Every row gives one point. The window is the flat piece filled in between its corners: a triangle in 3 columns, a solid with four corners in 4, and so on. A path goes straight from each point to the next, and from the last back to the first. List the points from which the path goes on through the window.

Window:
| -0.7 |  2.0 | -0.6 |
|  2.4 |  7.2 |  0.9 |
|  1.1 | -3.6 | -1.8 |
Path:
(1): |  5.6 |  7.6 | -1.7 |
(2): |  0.5 |  7.2 | -2.3 |
(3): | 5.3 | 3.2 | 4.5 |
(4): | 1.5 | 8.6 | 5.3 |
(5): |  2.7 |  3.7 | -4.2 |
(6): | -2.1 | -3.2 | -5.5 |
(7): | 1.8 | 0.4 | 2.4 |
(8): | -1.9 | -1.5 |  2.1 |
(9): |  0.8 |  3.8 | -2.5 |
(10): |  0.9 |  3.5 | -3.5 |
(11): | 0.3 | 5.3 | 1.8 |
(12): |  1.0 | -4.2 | -0.1 |
(13): |  1.3 | -0.2 | -5.3 |
(14): |  2.3 |  7.8 | -3.0 |
(15): |  1.2 | -2.6 |  0.0 |
(16): | -0.8 |  3.2 |  2.7 |
Through the window after points: 4, 8, 12, 14

Window, 6 rows:
|  0.4 | -0.3 |  4.1 | -6.1 |  2.6 |  2.0 |
| -7.8 |  6.5 |  5.4 | -1.5 |  2.4 |  0.5 |
|  3.3 | -0.7 |  1.3 | -0.5 | -4.7 | -4.5 |
| -0.9 |  0.6 |  1.9 |  4.5 |  0.4 | -0.3 |
| -3.0 | -6.7 | -3.7 |  1.0 |  8.0 |  0.5 |
| -4.6 |  1.0 |  4.9 |  0.5 | -2.3 |  0.2 |
Path:
(1): | -2.3 |  4.6 | -1.9 |  1.7 | -9.0 | -4.0 |
(2): | -2.8 |  0.3 | -2.6 |  1.5 | -1.9 |  2.8 |
(3): | -0.4 | -0.2 |  3.9 |  4.4 |  2.8 | -1.9 |
(4): | -1.8 | -5.5 |  9.5 | -5.1 | -1.6 | -2.9 |
(5): | -3.2 |  7.7 | -3.4 |  0.5 |  3.6 |  1.9 |
(6): | -2.0 |  2.2 | -1.0 | -2.4 | -1.0 |  2.8 |
(7): | -1.7 | -4.0 |  2.8 |  3.2 |  8.0 | -4.0 |
(8): |  3.1 | -4.8 |  3.9 |  0.8 |  3.4 | -0.7 |
(9): | -4.1 | -0.6 | -5.1 |  1.2 | -1.4 | -1.0 |
(10): | -0.4 |  0.0 |  2.6 | -2.6 | -0.2 |  6.3 |
(11): |  0.0 | -0.2 |  4.4 | -5.9 |  3.4 | -2.1 |
(12): | -7.5 |  1.5 |  7.1 | -1.9 |  3.2 | -1.5 |
(13): | -3.8 |  7.8 |  2.0 | -1.4 |  1.1 |  2.7 |
(14): | -1.5 |  1.1 | -2.5 | -5.4 | -2.2 |  1.7 |
(15): |  0.9 | -0.5 |  6.0 |  0.5 |  1.7 | -1.6 |
(16): |  3.3 | -3.8 |  4.8 |  0.0 |  4.0 | -0.7 |
Through the window after points: 2, 10, 12, 14, 16
